Rows are points. The window is the flat piece filled in between its corners: a triangle in 3 columns, a solid with four corners in 4, and so on. A path goes straight from each point to the next, and from the last back to the first. List the points from which the path goes on through the window.

Window:
[[.31, -.19, -.66],
[-.49, .23, .17],
[.19, -.21, -.20]]
Path:
(1): [-.49, -.33, -.29]
(2): [-.44, .00, .11]
(3): [-.40, .55, .47]
(4): [.22, .02, .12]
(5): [.14, -.32, -.41]
(6): [-.24, -.26, -.50]
(7): [.57, .02, .19]
(8): [.18, .11, -.38]
Through the window after points: 4, 6

Window:
[[-.19, -.25, .64, .34],
[.47, .23, -.39, .12],
[-.05, -.03, -.10, .12],
[.30, -.65, -.13, -.41]]
Path:
(1): [.22, -.07, -.26, .26]
(2): [.50, -.53, -.40, .02]
(3): [.19, -.05, -.22, -.40]
(4): [.12, .38, .06, .00]
(5): [.59, .05, -.55, .17]
(6): [-.41, -.18, .32, .84]
(7): [.07, -.24, .58, -.12]
(8): [.31, .09, .08, .00]
Through the window after points: 4, 6, 8

Window:
[[.27, .09, -.35, -.45, .38, .23],
[-.28, .16, .09, -.52, .22, -.34],
[.10, -.56, .24, .07, -.29, .35],
[.24, -.44, .51, .76, .08, -.24],
[.05, .14, .23, .41, .31, .55],
[-.54, .16, -.71, -.48, -.08, .10]]
Path:
(1): [.17, .60, .25, .44, -.16, .24]
(2): [-.02, .03, -.01, .29, -.29, .32]
(3): [.22, -.72, .39, .12, .68, .62]
(4): [-.05, -.19, -.33, -.48, .54, .31]
(5): [-.17, .25, -.05, -.34, -.02, -.24]
(6): [.05, .52, .23, -.06, -.04, .02]
(7): [-.15, -.30, -.28, -.11, .58, .10]
(8): [-.42, -.36, .25, .49, .58, .37]
(9): [.04, -.18, .19, .07, -.17, -.14]
(10): [-.25, .10, -.34, -.35, -.29, .01]
(11): [-.57, -.06, -.54, -.16, .84, .14]
(12): [-.33, -.43, -.33, -.15, -.17, .20]
(13): [.23, .09, .18, -.15, .02, .21]
(14): [-.03, .46, .05, -.21, -.31, -.51]
(15): [-.14, -.57, .02, -.22, .24, .46]
(16): [-.20, -.56, -.31, -.19, .04, .16]
Through the window after points: 4, 10, 12, 14

Window:
[[-.51, .16, .34, -.22, .47, -.46],
[-.17, -.09, .02, .61, -.02, .41],
[-.62, .36, -.19, .35, -.39, -.23],
[-.24, -.18, .13, -.22, .41, -.77],
[-.04, .07, .25, .31, -.65, .00],
[.41, .30, .17, .43, -.33, -.08]]
Path:
(1): [-.05, .38, -.01, .15, -.30, .19]
(2): [.15, -.09, .14, .94, -.56, -.59]
(3): [-.41, -.04, .20, .50, -.03, -.40]
(4): [.16, .05, -.10, .20, -.47, .31]
(5): [.02, .00, -.05, .32, -.34, .10]
(6): [.07, .19, .30, .44, -.34, -.21]
(7): [-.07, .33, .37, .61, -.13, -.72]
(8): [-.35, .09, .06, -.11, -.09, -.27]
(9): [.12, -.06, -.01, -.44, .40, -.03]
(10): [-.27, .04, .44, .61, -.54, -.28]
(11): [-.54, .07, -.05, .54, .09, -.26]
(12): [.14, .01, .10, -.03, -.01, .04]
(13): [-.50, .24, -.22, -.07, .16, .44]
(14): [-.35, .19, .08, .56, -.30, -.10]
(15): [-.62, -.19, .18, .84, -.37, -.22]
(16): [.24, .55, -.01, .05, -.17, .14]
Through the window after points: none

Window:
[[.35, -.04, -.23, .44, .50, .06, -.39, -.48],
[.52, -.46, .39, .34, -.44, .61, .14, -.42],
[.07, -.11, .21, -.62, -.43, .39, .27, .18],
[-.87, .24, .36, -.50, -.19, -.01, .16, .01],
[.33, -.26, -.35, .72, -.30, .48, -.72, -.16],
[-.45, .41, -.20, -.13, -.34, -.28, .29, -.07],
[-.22, -.10, .02, .27, .38, -.01, .28, .20],
[.38, .39, .02, .81, .15, .00, -.69, .04]]
Path:
(1): [.12, .20, -.03, -.16, -.06, .38, .06, .03]
(2): [-.23, -.21, .38, -.06, -.31, -.08, .00, .14]
(3): [-.08, -.40, -.08, .03, -.55, -.33, -.04, .24]
(4): [-.18, .48, -.01, .07, -.09, .21, .26, -.35]
(5): [.10, .07, -.17, .39, -.14, .58, -.24, -.23]
(6): [.60, -.78, .08, .77, -.35, -.14, -.67, .04]
(7): [-.10, -.05, .23, -.01, -.12, -.13, -.20, -.16]
(8): [.09, -.06, -.07, .27, -.11, .54, .01, -.22]
Through the window after points: 1, 3, 5, 7

Window:
[[.57, .51, -.03, .32, -.64, -.27, -.24, -.03, .43],
[-.02, -.48, .06, -.24, -.01, -.08, -.54, -.11, .15],
[.02, -.15, -.31, -.12, -.37, .20, -.33, .23, .28],
[.19, -.27, .24, -.29, -.14, .29, -.26, -.18, -.09],
[.40, -.65, -.16, -.28, -.13, -.25, .27, .04, .00],
[.17, -.48, -.16, -.15, -.02, -.06, -.30, -.08, -.37],
[-.94, .18, -.19, -.38, -.59, .05, .14, .46, .28],
[.08, -.38, .61, .08, .02, .03, .64, .76, -.28],
[.40, .43, .12, .33, .17, .14, -.06, -.22, .30]]
Path:
(1): [-.01, -.35, -.08, .40, -.35, -.17, .07, -.24, -.12]
(2): [.39, .34, .00, -.35, .02, .27, -.10, .32, .44]
(3): [.05, .21, .08, -.07, -.08, -.16, -.60, .28, .06]
(4): [-.01, -.56, .05, -.11, -.31, .44, .16, -.43, .22]
(5): [-.18, -.17, .14, .14, -.16, .01, .01, -.05, -.08]
(6): [.29, -.35, -.07, -.47, .16, .14, -.11, .31, -.05]
(7): [-.25, .30, -.13, -.65, -.49, -.07, -.45, .52, -.09]
(8): [.34, -.78, -.01, .48, .08, .16, .20, -.38, .47]
(9): [-.08, -.20, .07, .18, -.38, .09, -.23, -.24, -.07]
(10): [.28, -.15, .11, -.32, -.05, .21, -.20, .06, .11]
(11): [.30, .11, .09, -.55, .05, -.17, -.17, .00, -.06]
(12): [-.09, -.29, .09, -.02, -.31, .14, -.19, .05, .13]
(13): [.04, -.26, .00, .32, -.54, .52, .38, -.25, .18]
(14): [-.33, .03, .08, -.46, -.13, -.14, -.17, .50, .03]
(15): [.08, .13, .04, -.40, -.03, .07, .32, .61, .09]
(16): [-.02, -.28, .03, .04, -.37, .05, -.05, .05, .05]
Through the window after points: 7, 9, 11, 13
